Each row of a before or after table is a point. The points were changed in one or more steps. Then noise was added and the rows were shuffled. The steps act on columns, c1 being the first. What was done? A step turns or swaps two columns, mirrors them in a line or flattens them onto one, adds a multiple of one to another, or multiplies or shifts one. Angles are multiples of 10 degrees, from the lower column toward the higher: turns from -170 to 170, lines from 10 to 170 but not 90. Use the fewest steps. Two steps may share a column if one is a turn and the other turns, adds or multiplies; they go together, in the order done. Otherwise the lowest column goes first.

Before (8 x 2)
[-15 9]
[5 -5]
[4 -38]
[0 12]
[-3 11]
[9 13]
[6 10]
[6 -9]
After (8 x 2)
[6 -21]
[7 25]
[-1 29]
[6 -13]
[8 32]
[-4 27]
[5 -94]
[-14 22]
Steps: multiply c2 by 2.5

Before (11 x 6)
[8 18 1 4 49 10]
[-12 -15 11 -12 13 12]
[-13 -19 11 4 40 -30]
[73 13 -10 -12 -13 -3]
[-8 -6 23 11 -4 11]
[-10 15 -10 11 0 -29]
[1 -44 -12 -52 -15 13]
[-9 18 5 12 -13 -21]
[-9 -1 -12 9 5 13]
[-19 15 -8 10 9 0]
[6 13 25 -19 -4 7]
After (11 x 6)
[0 -28 -13 -94 -15 13]
[8 26 25 -61 -5 6]
[-17 -67 10 -35 40 -28]
[8 33 1 -37 51 10]
[-15 0 10 -52 12 12]
[-12 -11 4 -29 -14 -22]
[-14 -29 -9 -31 -2 -29]
[96 8 -8 -51 -12 -2]
[-11 11 21 -31 -2 10]
[-27 15 -11 -30 11 1]
[-11 19 -12 -30 7 12]
Steps: multiply c1 by 1.3; add 1.5 times c6 to c2; shift c4 by -40

Before (10 x 11)
[-25 70 41 94 24 27 -59 -76 6 9 -19]
[-2 1 46 31 -11 17 45 3 26 -20 -14]
[-9 2 -56 45 16 -41 -17 7 -25 -18 19]
[-6 4 33 0 -41 -22 -10 30 32 14 2]
[15 11 -55 95 30 -6 -61 48 -32 -15 42]
[-22 13 66 -21 23 -11 31 39 32 16 -24]
[-71 -6 34 25 -8 12 12 40 24 -34 -21]
[-30 0 70 -12 8 19 2 -4 19 -37 10]
[-31 -12 36 15 -14 22 10 28 -47 -33 -30]
[17 74 -48 34 11 -20 -37 43 6 -27 17]
After (10 x 11)
[-29 0 30 -14 8 21 4 -6 21 22 9]
[-24 12 28 -21 26 -10 30 40 31 76 -26]
[13 8 -22 95 30 -4 -60 50 -31 46 45]
[-29 -13 15 15 -17 25 10 30 -48 24 -29]
[-5 4 15 -1 -42 -20 -12 33 32 75 2]
[-70 -6 14 26 -8 15 13 38 25 23 -21]
[19 75 -18 36 12 -20 -37 43 8 34 19]
[-2 3 20 31 -13 18 44 5 26 43 -16]
[-10 3 -22 45 17 -42 -17 6 -23 41 20]
[-26 68 18 96 23 24 -58 -75 1 67 -18]
Steps: multiply c3 by 0.4; shift c10 by 60

Before (13 x 18)
[-5 7 -43 -10 -9 4 11 -26 -22 37 -31 -45 4 -3 -8 1 -40 -16]
[-3 1 15 -4 -4 1 -36 -27 32 37 31 -5 -18 49 8 22 -4 -14]
[22 17 70 6 6 2 24 -14 -19 12 -6 9 -32 -4 -7 -19 19 20]
[-48 -10 24 19 -32 2 -55 -14 3 0 -57 -50 3 9 -33 15 15 -61]
[-19 0 37 8 -7 -20 34 -60 0 0 0 10 -33 37 -16 -9 14 -2]
[-26 -12 7 16 -4 1 3 26 -27 25 -3 14 1 4 -53 -12 -1 -7]
[11 19 40 5 48 -42 5 15 37 32 -14 -9 10 -63 4 15 -21 16]
[11 14 -4 6 -18 -48 39 -20 -26 -6 -7 16 -47 11 -22 15 3 -8]
[2 -24 3 21 -10 -8 7 -19 -9 45 15 4 -22 -9 6 -10 4 -48]
[1 -11 7 4 -5 -29 2 -8 -11 10 31 1 30 -21 -21 1 21 8]
[-16 56 -22 -4 -6 -28 12 21 -27 40 6 23 48 23 0 10 -17 25]
[16 5 -7 -23 22 0 11 -12 3 14 -5 36 2 -1 -25 -50 12 -32]
[-40 16 8 10 -22 -26 -11 14 51 7 -2 -28 -6 -8 1 33 14 -3]
After (13 x 18)
[-18 1 38 8 -7 -43 31 -29 2 -1 -1 39 -33 38 -25 -11 14 -2]
[1 -25 2 21 -9 -15 8 -13 -7 45 15 16 -20 -12 9 -9 5 -45]
[-18 56 -22 -3 -7 -54 14 34 -27 40 7 0 46 24 0 11 -18 25]
[21 16 70 6 5 4 23 -6 -19 13 -7 17 -32 -3 -9 -21 19 18]
[-38 15 9 8 -21 -51 -9 -10 53 6 0 -29 -6 -9 3 34 14 -5]
[-25 -14 7 18 -4 1 4 30 -30 23 -2 -6 1 5 -84 -14 -1 -8]
[-3 5 16 -4 -3 4 -39 -15 34 38 31 2 -17 46 11 21 -1 -15]
[12 14 -5 6 -18 -94 37 -3 -26 -6 -6 23 -47 12 -36 14 1 -7]
[11 18 38 2 48 -83 5 -10 38 30 -15 0 9 -62 8 14 -20 17]
[-6 5 -42 -9 -9 7 12 -49 -21 36 -35 -17 3 -3 -12 0 -39 -16]
[14 7 -8 -26 23 0 10 15 3 13 -6 36 2 0 -40 -49 14 -33]
[-49 -11 24 21 -33 4 -57 -42 2 1 -58 -30 3 11 -53 12 17 -58]
[-2 -14 6 2 -4 -57 1 -11 -12 9 31 9 31 -21 -33 1 19 9]
Steps: multiply c6 by 2; add 0.3 times c14 to c8; turn c8 and c12 by -40 degrees; multiply c15 by 1.6
